Rows are points. The last column is the point's height on a tilted bowl or saddle (a function of degree 2), plus a little noise. Count its main directions that bend up, bend down and stay straight.

Points (12 x 3)
17, 83, -99
16, -33, -8
30, -3, 0
36, -36, -17
-70, 13, -39
30, -66, -53
71, 34, -60
20, 21, -4
71, -28, -38
-26, 24, -7
19, 0, 4
63, -4, -25
Directions: 0 up, 2 down, 0 straight

Points (10 x 3)
3, -75, -39
49, 43, -6
-13, -51, 0
21, 3, 60
-27, -28, 20
49, -11, 34
-26, 7, 34
-67, -23, -80
64, 20, -1
20, -79, -52
Directions: 0 up, 2 down, 0 straight

Points (16 x 4)
45, -16, -30, -10
-26, 16, -5, 20
11, 0, 43, -18
36, 15, 5, 21
-24, 79, 46, 41
43, 12, -23, 12
1, 11, -16, 13
-45, 20, 1, 23
-18, 82, -40, 60
-23, 54, -33, 30
27, -15, 52, -34
80, 70, -42, 117
-36, -5, 15, 19
-91, -5, 80, -61
17, -69, -70, -13
-4, 40, 44, 4
Directions: 1 up, 1 down, 1 straight

Points (15 x 4)
-30, 59, 71, 75
-22, 74, -33, -71
13, 14, -14, -21
48, -25, -70, 66
21, -32, 64, 22
-77, -14, -55, 66
33, 61, 70, 44
36, 60, 33, -23
-13, -16, -26, -9
49, 68, 31, -30
42, -35, 16, -3
-15, 24, -10, -21
-17, 5, 27, 2
11, 23, -1, -24
-70, 37, -7, 27
Directions: 2 up, 1 down, 0 straight

Points (15 x 4)
-9, -55, -88, 68
-34, -6, -14, 6
36, -34, -27, -10
-22, -7, -8, 4
-22, -25, -7, 7
16, -48, -22, -5
-14, 30, 31, 23
15, -35, 9, -12
80, 36, 17, 63
-28, 59, 47, 49
4, 56, -52, 28
49, 70, -8, 86
80, 6, -21, 21
-75, 24, -1, 2
4, -48, -97, 70
Directions: 2 up, 1 down, 0 straight

Points (26 x 5)
-61, 69, -47, 7, -12
-30, 36, -3, -13, -8
7, 21, -8, 50, -10
-59, -67, -9, 31, -52
-60, 61, 26, -9, -12
-9, -18, 59, -92, 33
10, 20, 0, 84, -31
-86, 2, 30, 16, -81
-17, -88, -99, -66, 83
33, -17, -82, 66, -43
-22, 29, 2, -7, -1
46, 3, -20, -1, -11
10, -20, 12, -57, 28
45, 1, -28, 1, -15
31, 40, -47, -54, -51
-62, -8, -34, 31, -4
-5, 86, 12, 48, 53
-5, -9, 25, -45, 13
-29, -33, 37, -69, -14
-58, -65, 20, 34, -98
-81, 26, 28, -17, -68
25, -42, -5, -51, 43
11, -6, -40, 47, -15
-9, 5, -30, 21, -1
38, -25, 25, -7, 12
35, -37, 43, -15, 16
Directions: 2 up, 2 down, 0 straight

Points (27 x 5)
-14, -1, -14, -2, -3
31, 16, -71, -7, -5
14, 15, -34, -71, -24
2, -3, -32, -30, -5
51, 29, 45, -10, 3
25, -36, -34, 11, -1
37, -3, -35, 15, 3
19, 17, -34, 33, -2
-2, -63, -46, -3, -16
-40, -72, -23, -50, -46
15, 0, 38, -18, 6
-11, 13, 16, 46, -10
63, 53, 49, 1, -7
-16, -18, -44, -20, -9
44, -23, -38, 8, 0
50, 41, -20, -61, -26
-79, 93, 54, 79, -121
-80, 21, -99, -11, -65
0, 13, 62, -7, 7
-34, -53, 22, 18, -24
-37, 17, -42, -72, -40
-12, 38, -26, -81, -38
-29, 40, 12, 43, -25
82, -36, -9, 45, -20
-40, 3, 68, 52, -27
-98, 38, -15, 64, -101
-17, -9, -28, 48, -13
Directions: 0 up, 3 down, 1 straight

Points (23 x 5)
-28, -3, -49, 19, 13
53, -34, -9, -57, -45
-47, -18, 14, 46, -45
-5, -23, -32, -49, -1
19, 45, 27, 52, -43
-47, 30, -12, -40, -14
15, 4, -44, -7, 27
16, 14, 72, -7, -78
50, 32, 1, -47, -11
9, -31, -22, 10, 2
-22, -44, 7, -1, -30
10, 121, 17, -8, -106
-11, -37, -1, 35, -23
37, -14, -22, 8, 1
52, -1, 35, 9, -43
-28, 2, 18, 19, -8
-2, 11, -29, 47, -3
27, 15, -7, -9, 20
21, -33, -33, -38, -4
-66, -26, 8, -42, -84
-23, 39, -36, -16, 25
-78, 21, -29, -34, -49
48, 0, -15, 37, -29
Directions: 0 up, 4 down, 0 straight
